Each row of a before or after table is a point. The points were changed in one or more steps. Then noise was added and the rows were shuffled. The steps act on how far a point lies along the listed directions, d1 being the first. Write out the steps. A step turns or swaps two directions, mirrors them in a line or flattens them onto one, adds a multiple of one to another, or multiplies one. Angles are multiples of 10 degrees, from the lower direction toward the higher: turns from -170 to 170, lines from 10 to 170 but not 90. Use the fewest steps. Two steps may share a direction if one is a turn and the other turns, adds or multiplies; they go together, in the order done. Otherwise the lowest direction goes first.

Directions:
(1): [ 18.3  -3.6 -22.0]
(2): [-22.3  -3.3 -18.0]
(3): [  0.3 -28.4   4.8]
Before (9 x 3):
[[ 2.6 -1.8  3.9]
 [-1.9  2.9  0.1]
 [-4.9 10.6 -3.2]
 [ 1.7  0.3 -3.7]
 [-8.0  3.2  4.9]
 [-3.4  2.9  5.6]
 [ 0.2 -2.2  2.1]
 [ 0.8 -5.2 -7.0]
 [ 2.3 -2.4  2.8]]
After (9 x 3):
[[ 3.4 -0.8 -3.9]
 [-3.9  0.3  0.8]
 [-0.1 -0.6 -2.0]
 [ 6.9  0.4  3.4]
 [-3.3  0.7  1.2]
 [-4.5 -1.0 -5.3]
 [-1.4  0.1 -0.6]
 [-2.6 -2.1 -9.2]
 [ 3.0  0.9  3.1]]
Steps: turn d1 and d2 by -110 degrees; multiply d3 by 0

Directions:
(1): [-27.3   2.1   2.0 -27.8  10.5  -4.4]
(2): [-24.1   3.5 -20.2  23.8  -0.5  -9.4]
(3): [ -5.5 -29.0   6.7  10.0  21.8  13.0]
Before (8 x 6):
[[  4.6   7.4  -2.0   4.9  -6.8  -3.7]
 [-10.7   4.8  -8.3   3.5  -1.1  -6.5]
 [ -2.7   8.0  -5.2  -4.0  -4.1  -5.3]
 [ -4.4   2.9  -1.2   1.4  -0.9   0.3]
 [ -3.3  -3.0   4.9  -3.5   3.5   3.8]
 [ 11.2   4.7  -1.6   6.4  -7.2  -0.4]
 [ -4.2   3.7  -4.9  -0.6  -4.3  -4.1]
 [  2.9   9.1  -3.1   6.9  -4.0  -3.7]]
After (8 x 6):
[[  3.3  -5.4  -0.8  14.7   1.8   1.9]
 [ -5.3   1.5  -0.9   1.5   0.2   0.7]
 [ -7.8  -3.9  -4.0   2.3   2.1  -1.0]
 [  2.3  -1.9  -1.9  15.1   3.1   1.2]
 [ -9.3  -5.9  -3.2   1.7   7.7   0.0]
 [-13.8   1.2  -7.8   3.2   2.2  -5.2]
 [ 13.0  -6.2  -0.9  17.3  -1.4   4.7]
 [ -3.2   3.6   4.6  -9.0  -1.0   0.6]]
Steps: multiply d1 by 1.6; mirror d2 and d3 in the line at 170 degrees
